Rows are points. Two turns around zero, p and q, are shown by what they do to some points. Write where each new point lands after one turn and then the other. Backwards means that the second turn is done in reverse. Each puzzle has new turns, and all numbers are rounded.
(in the rows, 128 means zero)

Turn p:
[133  97 155] => [140 148 162]
[ 98 127  75] => [ 99  74 124]
[116 124 143] => [117 141 138]
[172 127 135] => [171 137 120]
[120 165 132] => [111 139  96]
Turn q:
[140 146 138] => [144 146 129]
[159  68  94] => [142  57 149]
[105 152 111] => [118 138  93]
[119 132 175] => [113 163 157]
[125 130 145] => [123 141 138]
[121 140 105] => [130 123 102]
Where do these land?
q, then p: [107 145 143] => [106 126 106]
p, then q: [158 128 150] => [163 139 123]
q, then p backwards: [146 146 101] => [160 142 115]
q, then p: [130 143 153] => [124 144 104]
p, then q: [112  57 109] => [106 147 198]
p, then q: [115 148 112] => [111 109 115]

Turn p:
[124 144 100 124 138  31 135 128] => [149 134 106 147 182  72 185 133]
[119 104 127 111 132 159 122 102] => [111 105 130 101 112 129 107 108]
[132 127 142 113  80 164 144 117] => [116 118 144 111  73 133 126 153]
[123 122 113 145 136 168  80 136] => [104 140 101 142 118 149  84 106]
[158 121 136 171 134  93 125 136] => [157 134 144 178 145 113 125 123]
[116 128 104 108 134 156 158 137] => [137 108 107  96 122 156 133 139]
[111 115 143 128 131 111 119 145] => [116 132 136 131 155 119 117 143]
[162 150 156 107 131 120 144 136] => [157 160 156 111 121 126 142 134]
[108 142 131 146 138 148 125 116] => [106 123 130 135 127 155 134 112]
Turn q:
[172 117 128 149 143 154 141 144] => [147 128 132 126 127 173 137 165]
[113 112 169 114 120  95 130 137] => [113 102 173 126 135 107 122 115]
[107 134 134 150 153 110 144 131] => [144 129 137 152 160 125 117 116]
[113 113 131 139 146 127 108 114] => [124 122 119 116 148 133 102 117]
[147 157 122 101 131 128 125 120] => [148 146 126 117 103 107 130 137]
[131 169 124 126  93 108 100 134] => [120 131 123 153  78 105 111 118]
[ 74  66 106  91 144 132 135 151] => [ 67 134 126 105 193 104 145 139]
[169 138  87 160 102 149 137  87] => [160 112  68 132  96 158 152 129]
[125 147 150 122 120 149 133 133] => [129 149 148 125 112 138 136 114]
Where do these land?
q, then p: [107 142 125  96  98 144 160 139] => [128 111 149 126 130 138 181 145]
q, then p: [142 132 129 116 168 138 113 102] => [145 164 111 104 120 111 122 116]
p, then q backwards: [ 94  99 122 194 113 100 122 114] => [106 107 116 167 103  72 141 161]
q, then p: [134 132 135 130 113 153  80 150] => [ 79 143 110 126 109 135 122 147]
q, then p backwards: [115 118 123 132 133 125 148 155] => [110 137 142 146 129 106 128 136]
p, then q: [148 164 156 128 153 123 151 122] => [167 141 156 115 113 142 150 117]
q, then p backwards: [125 157 107 145 134  94 136 105] => [160 111  94 147 130 106 120 128]
q, then p: [123  76 150  99 119 120  97 148] => [ 86 125 136  93 166 117 108 152]
q, then p: [164 132 103 112 122 155 145 117] => [161 127 109 112 107 138 141 160]
